Each row is a point. The window is the flat piece filled in between its corners: a triangle in 3 columns, a solid with four corners in 4, and so on. A path goes straight from each point to the next, and from the last back to the first. List the points from which the path goes on through the window.

Window:
[[-0.7  0.3  3.0 -2.9]
 [ 5.7  1.8 -8.3  4.0]
 [-2.5  2.0  0.9  4.2]
 [ 6.2 -6.6  8.8 -1.6]]
Path:
(1): [-2.4 -1.6  0.0 -1.7]
(2): [ 5.3 -3.2 -3.4  0.2]
(3): [ 5.7  2.2  0.2 -0.1]
(4): [10.5  7.8 -5.6  3.2]
(5): [ 1.0 -7.1 -4.3 -0.5]
(6): [-9.5 -1.0 -1.0  4.0]
(7): [4.4 3.5 2.4 3.4]
(8): [ 4.8  3.8 -1.8  3.5]
(9): [ 0.5 -1.0 -4.9  3.1]
(10): [-1.0 -6.0 -0.2  0.8]
(11): [-1.4  5.9  8.6  2.9]
(12): [ 1.9  1.6  2.8 -1.7]
Through the window after points: 6, 8, 12

Window:
[[  1.4  -5.8  -0.8   7.4  -4.9   0.4]
 [ -2.5   6.8  -6.0   1.5   2.0  -3.3]
 [ -3.1   0.4  -7.7  -4.6   3.1  -0.9]
 [  7.3  -3.3   1.1   3.6  -3.1   1.6]
 [  3.5  -2.7   2.2   2.6 -11.6   0.2]
 [ -9.7   8.3   0.6  -3.6   2.8   0.7]]
Path:
(1): [ 2.8 -2.8  3.5  3.7 -6.6 -2.2]
(2): [-2.2  5.6 -2.7  0.9  2.2 -4.3]
(3): [-2.5  5.4 -8.6  1.9 -0.6  0.9]
(4): [-5.9  8.2 -3.4 -0.8  1.4  1.1]
(5): [-4.3  3.0 -0.4 -0.9  1.8 -4.2]
(6): [-1.4 -0.1  1.1 -2.2  1.2 -5.4]
(7): [-0.4  3.9 -2.0 -0.8 -4.1  2.7]
(8): [-1.0  5.1 -4.9  1.8  1.2  4.5]
(9): [-3.4 -1.6  1.1 -4.6 -0.1 -4.4]
(10): [ 6.3 -1.4  3.4  0.9 -3.6 -3.6]
(11): [ 5.2 -3.1 -1.2  4.0 -2.3  3.8]
(12): [ 3.7 -4.3 -7.0  4.3 -5.3  6.5]
(13): [ 3.1 -4.2  1.1  5.2 -1.9 -6.3]
(14): [ 5.4 -4.6  5.1  4.6 -3.4 -7.2]
(15): [ 2.7 -2.5 -0.6  7.0 -6.5  3.5]
(16): [  0.7   0.2  -4.9   5.6 -10.6   6.4]
Through the window after points: 2, 4, 8, 10
